Each row of a before or after table is a point. One or more steps were done to the points. Then noise was added and the rows were shuffled. The steps act on how far a point lies along the listed directions, d1 being the first. Write out the steps. A step turns or swaps two directions, mirrors them in a line or flattens them onto one, adds a multiple of one to another, or multiplies one. Angles are multiples of 10 degrees, from the lower direction toward the higher: turns from -170 to 170, lines from 10 to 170 but not 90. Use the fewest steps. Two steps may share a direction if one is a turn and the other turns, adds or multiplies; they go together, in the order done. Otherwise the lowest direction goes first.
In the rows, 128 means zero.

Directions:
(1): [184 170 154]
(2): [157 131  59]
Before, 8 rows:
[[147 174 212]
 [187 147 104]
 [127 135 204]
 [161 166 159]
 [151 147 156]
 [ 98  99  95]
 [180 168  94]
 [ 71  56 182]]
After:
[[188 164 121]
 [106 116 174]
 [152 140  74]
 [112  89  72]
 [192 173  72]
 [157 133  93]
 [ 87 100  63]
 [199 142 217]]
Steps: turn d1 and d2 by 100 degrees

Directions:
(1): [140  97  89  90 164 204]
(2): [112 110 214 112  97 173]
(3): [195 135 171 157 191 127]
(4): [ 93  84 148  78 178  77]
(5): [ 59 131 130 192 170 153]
Before, 9 rows:
[[138 142 136 152  81 131]
 [107 136 152 139 117 120]
 [154 141 176 143  81 140]
 [146 156 139 144  91 128]
 [171 154 150 148 112 121]
 [ 41 143 156 228 160 156]
 [155 125 116 104 120 189]
 [129 148 144 145 120 134]
 [142 149 134 153  92 136]]
After, 9 rows:
[[153 128 135 163 139 161]
 [124 130 101 132 150 144]
 [134 146 112 138 131 140]
 [121 141 123 182 136 174]
 [115 151 171 168 130  94]
 [183 158   7 139 154  90]
 [130 147 128 151 103 170]
 [155 140 129 158 135 157]
 [150 145 132 151 136 167]]
Steps: turn d3 and d4 by 140 degrees; turn d1 and d4 by 160 degrees; turn d2 and d5 by 110 degrees

Directions:
(1): [120 190 106 155  86 196 131  58 108]
(2): [ 48 155 201  94 121 114  84 124  97]
(3): [155 120 118 140 215 118  70  73  87]
(4): [ 68 135  73 119 140  81 124  81 202]
(5): [ 81  60 133 215 108 113 144 112  94]
(6): [128  44 125  55 102 169 124  83 126]
Before, 13 rows:
[[205 146 118 182 152 144 159 155 142]
 [114  96 150  98 117 130 118 161 111]
 [122 231 149 169 100 133 125 136 123]
 [154 199 164  96 100 115 140 227 114]
 [185 207 150 123 139 149 113 154 133]
 [ 99 174 156 129 155 128 122 139 127]
 [ 65 225 172 117  87 105 116 196 156]
 [157 127 208  44 151 141  98 167  79]
 [127 138 144 179 164  97 141 173  85]
 [150 133 124  63 181  62 125 205 164]
 [ 87 158 130 149 151  80 113 124 138]
 [113 151 136  91 120 114 117 157 152]
 [ 77  83 161  67  61 133 132 136 154]]
After:
[[ 98 175 116 177 164  81 113 116 136]
 [129 170 133 155 191 109 117 147 125]
 [103  69 129 160 165  33 142 198 132]
 [178 182 171 135 164  96 116 208 143]
 [182  16  73 101 140 154 120  61 142]
 [202 176  71 208 230  72 104 165 145]
 [213 142 114 181 179  76 137 221  98]
 [133 184 176 166  96 126 173 204 151]
 [185 249 118 176 174 100 114 164 141]
 [110 185 148 212 146 107 147 168  75]
 [170  48 184  89 178 123 103 152  62]
 [143  68 115 130 133 147 120 120  96]
 [148 106 107 135 161  99 115 144 140]]
Steps: turn d1 and d5 by -60 degrees; swap d2 and d3; multiply d6 by 1.6

Directions:
(1): [113 162 154 144 119  66 156 155  99  54 208 129 150  56]
(2): [152  92 136  59  82 157 136 166 209  73 101  87 176 101]
(3): [162 116 110  60 205 136  61 170  86 170 149 126 151  71]
(4): [112 172 154  61 165  59 143 188 146 109  90 162  84 187]
(5): [ 48 104 153  94 149 113  66  59 185 120 181 160 154 146]
(6): [213 137 113 124 178 118 158  97 162 118 205  77 128 193]
Before (12 x 14):
[[178 131 110 192 114 165 146  91 126 164 115  98 141 152]
 [174 121 107 144 121 159 149 136 145 111 158  69 164 114]
 [142  77 109 132 145 164  98  63 137 162 136 100 131 144]
 [186 130  95 119 142 131 168 108 168  99 178  53 150 151]
 [108  63 138 118 112 174 109  70 205 114 165 101 182 149]
 [169 150 104 165 169 100 147 118  79 162 168 111  79 153]
 [160 130 137 163 123 135 138  89 129 127 157 114 149 137]
 [165 204 127 122 209  71 185 150 114 168  90 153  47 235]
 [183  97 109 101 119 191 153 116 159 147  95  75 149 126]
 [135 131 105 121 122 106 149 148 148  99 129 117 122 155]
 [172  96  91 150  71 204 142  98 206 152  73 112 135 177]
 [168 123  82 151 103 196 132 131 119 150 120  81 133 135]]
After (12 x 14):
[[ 93 112 152  40 141 123 118 122 194 116 102 134 146 143]
 [ 67 138 128  74 104 107 133 183 144 111  41 140 117 121]
 [ 96 138 125  71 149 129  97 131 172 129 120 135 116 191]
 [116 139 129  77 134 124 132 179 161 123  70 126 126 156]
 [ 66 128 155  94  95 100 127  98 249  74 137 171 139 184]
 [102 111 100 141  89 139 127 136 136 117 101 127 137 125]
 [ 87 155 153 113 141  88 119 112 170 136  97 162 117 198]
 [ 91 132 155  82 165  65 113 132 130  97 153 145 117 138]
 [ 21 113 131 200 107 173  83  50  90 203  86 190 128  78]
 [ 83 132 119 139 149 110  97 123  77 189  93 165  72 140]
 [117 155 159 121 126  95 142 141 126 119  93 152 119 160]
 [100 140 174  92 109  74 172 184 166  42 150 126 146 124]]
Steps: turn d1 and d5 by -100 degrees; multiply d3 by 1.3; turn d4 and d6 by -150 degrees

Directions:
(1): [ 80 150 146 134 135  58 105 204  89 105 113 126  90  59 176  99  58 144
 159  57]
(2): [114 112 142  94 162 176 136  61  74  41 185 158  80 102 115  42 126 166
 104 136]
(3): [123  63 117  90 136 117 178 175  39 108 158 104 147  70  70 205 173 108
 160 141]
(4): [176 155 120  69 184 160  92 130 174 151  73  67 101  58  44  98 128  97
 119  92]
Before (14 x 20):
[[131 121 130  92 140  95 139 133 109 124 120  90 106  67 114 127 141 130
  154  89]
 [140 114 102 155  95 111 125 150 145 156 121 118 159 167 146 178 164 102
  140 157]
 [120 141 161 101 177 165 134  87 113  69 149 129  42  90 127   7  90 163
   94 100]
 [153 144 132  98 152 161 102  99 181 148  95 104 118 138 103 102 118 106
   98 138]
 [ 93 201 159 153 131 114  87 134 180 146  89 147  80 145 190  39  64 150
  141  88]
 [101 176 151 160 124 104 102 145 146 127 122 149 100 113 187  47  72 167
  116  93]
 [131 148 128 129 143 125 104 139 155 159 110 121 135  94 140 101 110 110
  126  99]
 [ 77 156 144 179  90  96  97 138 139 127 126 164 124 163 213 107  84 152
  124  98]
 [120 135 128 146 133 148 124  93 146 138 162 132 152 153 127 123 144 120
  125 139]
 [128 103 120 116 141 144 139 109 123 114 136 122 144 118 106 139 148 140
  106 143]
 [146 169 104 158  90 121 105 140 189 169  77 132 143 191 183 125 109 126
  136 136]
 [122 123 146 108 145 146 128  88 137  78 151 145 114 131 124  72 128 152
   98 138]
 [119 131 142 158 115 120  99 121 134 117 140 168 112 139 167 121 113 158
  128 121]
 [143 118 140  92 148 166 138 102 104 114 129 123 111 110  64  90 124 143
  117 129]]
After (14 x 20):
[[162 135 122  96 131 130 131  93 173 159 101  87 124 118  98 126 167 116
  132 115]
 [112 122 134 136 110  72 135 189 141 138 109 108 152 125 141 166 123 119
  141 118]
 [135  92 120 156  94 128 183 142 108 161 156 133 184 163 122 197 185 131
  127 185]
 [141  97 120 110 140 151 146 121 111 137 155 125 160 107 103 142 162 105
  131 142]
 [121 124 126 129 132 142 111  90 108  76 155 148  94 133 156  68 129 144
  121 135]
 [117 134 127 128 140 109 112 143 145 127 108 112 128  99 132 123 109 141
  114 101]
 [ 86 137 132 144 135 104 124 136 110 123 166 132 135 109 146 122 115 128
  145 107]
 [114  90 106 111 114 146 171 116  52  64 176 154 125 143 148 124 147 151
  143 170]
 [109  76 126 129 104 142 202 142  75 144 162 140 169 169 110 213 200 115
  171 190]
 [139 112 126 148 109  85 172 223 145 206  94  76 154 134 115 235 143  82
  152 122]
 [101  92 129 162  85 141 152  98 109 125 172 164 166 196 157 179 168 139
  119 172]
 [135 137 138 122 127 105 122 178 129 171  82  99 137  98  94 137  99 123
  146 103]
 [127 106 133 163 103 119 128 127 120 134 145 163 142 151 148 169 146 145
  134 138]
 [116  94 134  89 149 112 144 168  79 108 128 107 119  77 102 151 121 111
  137 126]]
Steps: turn d1 and d2 by -160 degrees; mirror d3 and d4 in the line at 70 degrees

Directions:
(1): [ 99 111 129 110 158 117 219 123 130 214 180 107 127 132 143 127 144 150
 179  96 123  99 163 164 140 216 128  92 210 201 220 154]
(2): [195 150  92 105 148  99 142  78 132 181  74 128 104 193  50 151 144  94
 125 126 111 195 122 163  96  34 210 123 157 141 164 201]
(3): [ 83 157  59  92  64  92 138 107 142 141  96 138 189 135 105 108 174  88
 155 145 107  85  67  90 194 121 113   8  67 182 104 138]
(4): [147  36  77 214 143 131  97 153 114 162 152 151 124 129 172 131 127 199
 145 141  86 124  61  98 157  57 111 176 143 232 103 166]
(5): [199 107 117 128 100 101 153  85 110 127 189 160  78 173 131 155 125 148
 160  31 146  99  68  71  32 161  90 106  47  94 147 142]
Before:
[[130 149 132 105 101  94 144  93 142 136 123 138 135 145 117 129 136 111
  150 129 134 123 113 133 123 144 151  86 100 114 136 120]
 [152  96 152 166 162 141 139 143  98 151 160 111  69 122 173 141 105 168
  133 131 124 132 140 140 100 151 134 162 159 141 133 116]
 [109 129 119 120 101 126 126 143 109 121 164 146 147 117 139 129 132 117
  149 114 132  91 126  85 117 181  93 111  61 112 108 113]
 [130 133 102 124  91 121 116 135 129 117 120 132 124 128 106 130 119 115
  134 142 121 129  95 111 141 131 119  92  63 115  94 130]
 [149  97 172 157 145 164  89 159 118  84 183 151  82 115 178 119  90 165
  110 105 145 125 134 126  76 163  97 184 125  75 123  93]
 [101 157 157 116 134 134 160 130 135 108 136 116 149 110 134 129 138 111
  146 123 140 106 164 112 122 205 119 111 122 101 160 103]
 [136 158 181  93 111 147 102 116 126  74 126 127 107 146 127 135 102 112
   96 102 171 138 163 135  63 152 110 144  85   7 112  86]
 [ 75 135 111 123 125 120 141 138 142 168 119 102 154 123 129 112 152 123
  141 154 118 125 153 166 180 140 147  89 175 169 149 143]
 [ 94 154 166 119 131 145 124 155 129 102 102 117 167  80 147 131 120 130
   86 163 130 137 171 168 157 161 131 171 160 106 109  84]
 [159 142  98 127  97 115 129 116 125 141 111 121 137 138 114 140 155 124
  124 125 114 140 107 108 114 101 138 103 101 131 131 137]]
After (10 x 32):
[[132  96 150 165 141 124 118 132 133 136 144 135 121 122 160 131 112 162
  137 151 124 137 128 145 133 124 147 170 151 141 125 118]
 [134 130 145 148 125 149 114 155 123 114 130 107 132  99 151 133 129 147
  103 144 127 142 154 128 121 133 125 163 138 108 123 101]
 [181 126  91 123  93  91 147  90 115 145 125 160 134 158 116 160 147 137
  133  85 112 124  63 105  93 116 123 113  79 141 125 150]
 [101 166 111  99 109 109 158 118 120 154 106 106 128 127 126 122 147  99
  144 157 117 110 124 132 159 157 143  43 117 154 123 115]
 [149 119 135 148 138 144 104 152 125 120 119 119  97 122 111 137  95 134
  112 157 124 169 139 149 124 110 146 167 122 102 107 133]
 [108 160  72  95  98 114 100 118 146 136  78 148 160 148  94  99 156  82
  122 169 101 135  89 133 176  76 156  50 112 160 113 148]
 [143 126 110 133 155 131 114 140 114 163 108 130 133 140  97 139 131 111
  125 160 107 170 158 147 127  80 174 170 148 144 127 165]
 [144 109 140 136 131 117 157 115 123 155 180 119  91 150 143 138 127 153
  154  74 145 119 140 140  78 177 122 124 140 112 173 142]
 [119  87  71 163 104 129  68 135 128 137  95 147 157 151 143 120 138 151
  121 165  97 132  68 106 170  28 117 128 100 180  71 151]
 [150 104  98 165 153 120 146 120 126 161 125 133 136 146 123 144 148 142
  159 132 101 137 108 106 127 103 149 140 145 185 160 170]]
Steps: turn d2 and d3 by -170 degrees; turn d4 and d5 by -170 degrees
